Each row of a before or after table is a point. One or more steps were done to the points. Then noise was added and the rows were shuffled. The steps act on columns, c1 being the first. Write out the steps. A step turns or swaps two columns, mirrors them in a line or flattens them onto one, adds a multiple of one to another, or multiplies or shifts one. Angles are multiples of 10 degrees, from the lower column toward the higher: turns from -170 to 170, lines from 10 to 170 but not 90. Use the fewest steps. Two steps may share a column if one is a turn and the other turns, adds or multiplies; they go together, in the order done. Otherwise the lowest column goes first.

Before, 8 rows:
[[-24 -17]
 [ 24 -44]
 [ 17 -35]
 [ 14 -16]
 [-32 -36]
 [-40   2]
 [-38 -34]
 [ -9  54]]
After:
[[-36  -5]
 [ 50  19]
 [-49  -1]
 [-10 -48]
 [ -4 -27]
 [ 23 -34]
 [-14 -45]
 [-20   3]]
Steps: mirror c1 and c2 in the line at 60 degrees

Before:
[[ 10  -3 -14   1 -10   9]
 [  6 -47 -64  35  13 -15]
 [-12 -16   0  38  11 -35]
 [ -2 -41   9 -16  27 -24]
 [  5  15 -38 -33 -11 -22]
 [-69 -12  11  13  18 -34]
 [ 10 -41 -34 -21  29 -20]
 [ 11 -26 -37  12  32  74]
 [-28 -49  -1  34   0 -33]
 [  6 111   6  15  -8  18]
 [-19 -43  11 -17  27 -23]
 [ -8  52 -14 -53  28 -31]
 [-18 -49  -9  11 -75  44]]
After (13 x 6):
[[  7  78   1  21  -9  18]
 [  6 -34 -78 -18  13 -16]
 [  9 -30 -21 -44  29 -19]
 [-28 -34 -36  14   0 -34]
 [-17 -34   2  15 -74  45]
 [ -3 -30   7 -15  27 -23]
 [-18 -31  11 -14  28 -22]
 [  6  11 -17 -57 -11 -23]
 [ 10  -2  -8  -6 -10   9]
 [-68  -9 -12   6  19 -33]
 [-12 -12 -38  18  11 -35]
 [ -7  37  12 -60  28 -31]
 [ 11 -17  -8  10  31  74]]
Steps: multiply c2 by 0.7; add 0.5 times c6 to c3; turn c3 and c4 by 40 degrees

Before, 11 rows:
[[-11   5   0 -27  26  31 -35 -21 -35]
 [-41 -26 -41  27 -17  51  37 -68   4]
 [-19 -36   6 -11  -5 -57  56  50  -6]
 [-12  -8 -17  10  27  12 -52 -40 -49]
 [ 18 -48 -39  20   2 -13  41  33   0]
 [ -7 -49   7  -6 -10  11 -51 -39 -10]
 [  1  10 -27 -15 -34  50 -44 -49 -30]
 [-41  11 -33  45 -22  35 -13 -29  19]
 [ -8 -51  22  18  -1   1  42  67 -30]
 [ 10 -27  18  26 -14 -41  41  27 -46]
 [ 17 -14  15  22   6   3  34  -5  14]]
After, 11 rows:
[[-40 -25 -42  29 -15 101  37 -69   4]
 [ 17 -13  13  22   8  53  32  -5  16]
 [  2  11 -29 -15 -34 103 -42 -47 -32]
 [ 10 -26  20  27 -13   7  41  26 -45]
 [ 16 -50 -39  21   2  36  42  34   0]
 [ -7 -48  21  19   0  50  43  65 -31]
 [-41  11 -34  44 -21  84 -14 -27  19]
 [-12   6   0 -28  25  81 -33 -23 -36]
 [-11  -9 -17  11  28  60 -49 -39 -48]
 [-21 -37   6 -12  -6  -6  55  49  -4]
 [ -7 -49   6  -6 -11  61 -51 -39  -8]]
Steps: shift c6 by 50

Before:
[[-18   8  -8 -47  16  -9  17  12 -27 -21 -16 -41  24  -7]
 [ 10 -30  30 -49 -30 -58 -38 -58 -33  27   5 -11 -22 -26]
 [-31  18 -77  -3  26 -16 -15   9  -8  25 -28 -29  24  23]
 [  7   9  40  57  -4   7  21  24 -23 -13  23 -43   6  21]
 [ 31  38 -36 -11  33 -49  -5 -34 -44 -20   8 -41 -23 -30]
 [-30 -28  31  10 -11 -21 -18   4 -25 -16 -23  43 -20  -8]
 [ 37 -12   3 -27  31  -6  -3 -23 -49  35 -30 -13 -21   6]
 [  8   0  13  13 -82   7 121  -3 -68  16  -8 -24   3 -88]
 [ 76 -16  36  -1   8  -8  31  17  20   0   6  21  -6  21]
 [ 15 -31  15   8  48 -15 -25  -8   1   0 -12   4  39   4]
 [-14  24 -69 -13  17  11 -50  -8 -10  10 -59 -48 -18 -39]
 [-23  40   2 -20  51  13 -23  -9  -9  -7  29   0   7 -12]
 [ -8  14  31 -42  55 -62 -30  -7 -25  23  22 -30 -31 -49]
 [-31  -6  36  40  16 -16  30 -34   4 -14  13 -44 -30   5]]
After, 14 rows:
[[ 15  16  -8   7  32 -34 -26 -37   1  13 -12   4  38   4]
 [ -9 -51 -39 -42  41 -40 -29 -40 -24   8  21 -30 -31 -50]
 [ 37   6 -29 -26  10 -12  -2 -36 -50 -20 -29 -15 -21   6]
 [  9  -2 -15  56  13  12  20  23 -23  39  24 -43   6  21]
 [-32  -8 -13  41 -11 -16  29 -36   5  37  13 -44 -32   6]
 [ 75   8 -24  -1  17 -16  31   8  19  28   7  21  -6  20]
 [-30 -26  31  -2  27  -2 -15  -9  -9 -74 -28 -28  24  23]
 [-30   9  -7  10  -6 -32 -16  11 -25  34 -24  43 -19  -8]
 [  7   4 -19  14 -65   6 121  51 -68   1  -8 -25   3 -88]
 [-19 -10  21 -48  21  -2  18  -1 -26   9 -16 -40  25  -8]
 [ 30 -63  38 -10   2 -14  -5 -47 -44 -15  10 -41 -22 -30]
 [-16 -14  37 -14   8  24 -49 -15 -11 -59 -59 -49 -19 -41]
 [-23 -22   4 -21  34  36 -22 -38 -10   5  28   0   8 -11]
 [  9 -13 -39 -48 -62 -64 -39 -27 -31   7   6 -11 -21 -28]]
Steps: mirror c2 and c6 in the line at 70 degrees; turn c3 and c10 by 130 degrees; turn c5 and c8 by -40 degrees

Before, 9 rows:
[[-41 -39  -7  12  36 -41  33 -18   7  -6  -2 -61   5 -45  34   6   7  28
   17 -23]
 [-25 -18 -16  12  32   2  42  27 -14  -1 -26  12 -49  44  23 -25 -32 -34
   39  14]
 [ 48  30   0  -6   7  15 -51   0  31 -30  55 -63 -23  18  80 -29 -20  44
   35 -22]
 [  4 -14  34   7  13   3 -14  22 -52  15  36  -7  18  44  22 -29  13   7
    3  40]
 [  9  25  10 -53   2 -65   0  -6  19  -5 -11 -29 -20  -1   7 -44 -36  -8
  -50 -21]
 [ 54  17 -48 -48  26 -33 -38 -23  32  23  43   8 -56 -22  72  -1  48  20
   24  18]
 [-14  -5 -40  21 -32 -27 -34  22 -22 -38 -25 -44 -50  41  20 -15 -19   6
  -42  37]
 [  5  41 -11  10  35 -11   6  55  -5 -10  -9 -18  26 -44  34  -7  52  20
  -32  62]
 [ 36 -18 -26 -51 -28  -2   6  12  25  34   8  10 -16  -8  29 -45  32  -7
  -18  58]]
After, 9 rows:
[[  8  28  10  13   2 -65  -2   0  21  -4 -11 -30 -22  -6  -3 -45 -36  -5
  -50 -12]
 [-41 -41  -7   4   2 -40  36  45   8  -5   0 -61  10 -18 -48   6   7  25
   16 -26]
 [ 55  16 -47 -48  40 -33 -39  22  31  23  44  10 -52 -23 -66   0  47  28
   22 -18]
 [  6 -14  35  51   9   2 -15 -45 -54  16  37  -8  18  23 -24 -29  11   2
    0  65]
 [  5  38 -11  21   6 -13   6  45  -3  -9  -8 -17  30  57 -48  -6  51  14
  -32  54]
 [ 47  28   2  38  55  13 -51 -17  33 -30  55 -64 -15  -1 -56 -32 -20  47
   35 -24]
 [-14  -7 -41  42  37 -29 -35 -44 -22 -41 -24 -46 -49  26  12 -15 -21  15
  -42   8]
 [-26 -20 -18  47  -3   5  43 -45 -16  -1 -24  12 -52  28 -40 -23 -35 -25
   38   3]
 [ 36 -16 -26  17  40  -3   5  10  23  32   8  11 -17  10   1 -46  32  -3
  -19  39]]
Steps: add 0.7 times c3 to c20; add -1.5 times c16 to c4; turn c5 and c15 by -130 degrees; turn c8 and c14 by 90 degrees; turn c13 and c18 by -10 degrees

Before, 10 rows:
[[-32  27   9  36  18 -28  16 -28   0  44   5   9  14 -52   0 -35  21  37
   47 -24  24  23 -29   6  54 -14   8 -45  31 -17  17 -38  43  -6 -28 -45
  -15   2 -21  30 -13 -21  -2 -22  46  14 -43  31]
 [ 26  -3 -41 -22  39  -2 -23 -24  33 -27  -7 -51 -36 -14  47  31  -4  -9
    3 -29 -41  -4  -7 -46  18 -33   0 -11 -40 -27 -37 -29  42  29  21 -43
  -18  21  -1 -16  28  12  13 -26  10 -18  -7  53]
 [-12   9  23 -19  10  -6  -3  39  33  34  -7 -36   1 -12  13   9  -6  31
   10  27  -2  10 -27 -10 -21 -25 -16  40 -41 -36   0 -29  31   1 -19  -5
   10 -42  -3 -29  11  25  25  31 -16  21 -34   3]
 [ 23  -6  10  38  11 -25 -59 -12 -14 -26  -1  -6  12 -60 -28  -4   5   4
   46  27 -44  42  12 -48   8  20 -21 -38  25   3 -30  -2 -11 -18  44   0
    7 -24   2 -19  55  16 -14  32  41 -21  13  44]
 [ 13 -40 -11   7 -29 -11  11  -3 -17  37 -10 -17  -2   8   6  20  10  28
   38  46 -48  -1  24 -32 -15  28  38  -6  26  23 -14  41 -23  20  -3  28
  -34  16   2 -42  14   9  22  15  -1  41   8  48]
 [-26 -24   4 -18 -31 -21 -20  10  46  -6  19 -15  12  14 -30 -49   4 -11
   15 -29  10  20  25   5  24 -19 -38  32  21   1 -38  34   8  -9  51   8
    5  27 -16 -12  48  31 -26 -42 -13  19  15 -20]
 [-33  29 -12  13 -12  23 -37 -11 -24 -35 -34  29 -44  -2  -7 -36 -52 -22
   37  -9   0 -17 -37 -11  -7  15 -35 -27  -9  35   8  33 -19  42  13   3
   24 -34 -25 -26  62  -5  10  17  46 -38  -2 -22]
 [-11 -17 -16 -36  -7  23 -56 -31  -6 -12 -36  32 -40 -52  21  11 -43 -20
   -7  35  19  42  11  24   8 -31  -1  31 -33  38   6  41 -35  22   0  33
  -34 -16  24   1  16  10 -19   9 -11   3   3  31]
 [  0  13 -22   7  -9  28 -51  10  35  43 -19  21   8 -44  33 -19 -11  21
    5   5 -32   4  -1  11  -4  28  40  25  28  -2 -26 -34 -32  13 -11  32
   29 -33 -39 -39  10   6  -9 -31  54   8   9  30]
 [-13  18  34  48 -24  -9  17  18  24  24  21 -42  -2 -35   6 -37  31 -40
   67 -27  11 -10  18   9  39   4  23  -7   4  32 -19   6 -28  15  25 -34
   19 -37  15  -2  23  25 -11  35  22  24  22  -3]]
After:
[[  -8   25  -17   27  -11   26  -56  -28   -4  -20  -40   30  -39   50
    24   12  -38  -20   -8   36   20   74    8   57   10  -29   -3   32
   -36   40    6   41  -35   22    0   38  -30  -15   26    2    3   10
   -17   10  -12  -13  -15   29]
 [  20   27  -38  -16   42    0  -23  -11   34  -42   -8  -47  -39   15
    39   29   -1  -10    1  -26  -38   30   -8 -119   15  -35   -5  -11
   -40  -29  -39  -30   40   29   22  -40  -17   17   -5  -18   25   11
    12  -27   11   17  -19   55]
 [  14  -34  -10    1  -31   -6    9  -11  -18   31   -9  -17   -6  -13
     2   17   11   28   38   45  -49   -8   24  -80  -13   31   41   -5
    30   24  -13   43  -26   21    1   26  -35   19    8  -37   -4    9
    24   13   -5  -35  -15   47]
 [ -14  -49   23    4   11  -10    0   22   36   47   -7  -40   -4    8
    10    8  -11   33   14   24   -2   32  -31  -25  -21  -27  -16   39
   -40  -38   -1  -31   30    2  -22   -6    7  -42   -4  -25   35   23
    23   28  -14  -27    7    6]
 [  -4   -1  -19    8   -8   26  -47   -2   33   43  -18   18    9   38
    34  -23  -10   20    8   11  -32   -8   -2   31   -1   29   39   23
    29   -5  -23  -33  -29   17  -10   30   29  -36  -37  -42   -2    3
    -9  -29   51  -16  -12   25]
 [ -34   67    9   29   18  -29   16  -39   -1   33    3   12   10   48
    -1  -34   16   38   47  -23   24  -40  -27   13   53  -14    5  -42
    30  -12   21  -33   47   -7  -27  -44  -12    6  -18   29   30  -19
     1  -21   45  -20   32   33]
 [  24   14    7   50   13  -30  -58   -4  -14  -30   -4   -4    8   58
   -28   -1    6    8   48   28  -47  -36   17 -123    5   18  -20  -38
    22    2  -26   -4  -11  -15   41    1    3  -22    0  -20   16   17
   -15   31   41   10  -58   45]
 [ -30   42  -11  -12  -13   23  -37   -2  -25  -37  -36   32  -40    6
    -7  -34  -52  -23   36  -13   -1  -31  -39  -28   -3   13  -38  -24
    -4   32    4   32  -18   44   16    2   26  -37  -21  -26   31   -8
     9   12   47   35  -53  -23]
 [  -9   -4   36    7  -29   -7   16    6   22   31   24  -39   -3   29
     2  -36   27  -34   65  -26    9  -75   21   22   48    0   24  -12
     6   33  -20   12  -29   19   27  -36   13  -38   13   -4  -11   25
   -11   33   23  -28  -31   -3]
 [ -28  -38    4   15  -33  -27  -20   16   43   -3   16  -18   12  -22
   -33  -46    6  -10   19  -27    3   39   26   13   23  -23  -40   29
    22    5  -43   35   12   -5   53    9    3   27  -12  -11    8   26
   -26  -41  -14  -14  -48  -19]]
Steps: add -1.5 times c8 to c2; turn c8 and c10 by 20 degrees; turn c4 and c22 by -70 degrees; multiply c22 by 1.6; turn c14 and c46 by 170 degrees; multiply c24 by 2.5; mirror c41 and c47 in the line at 150 degrees
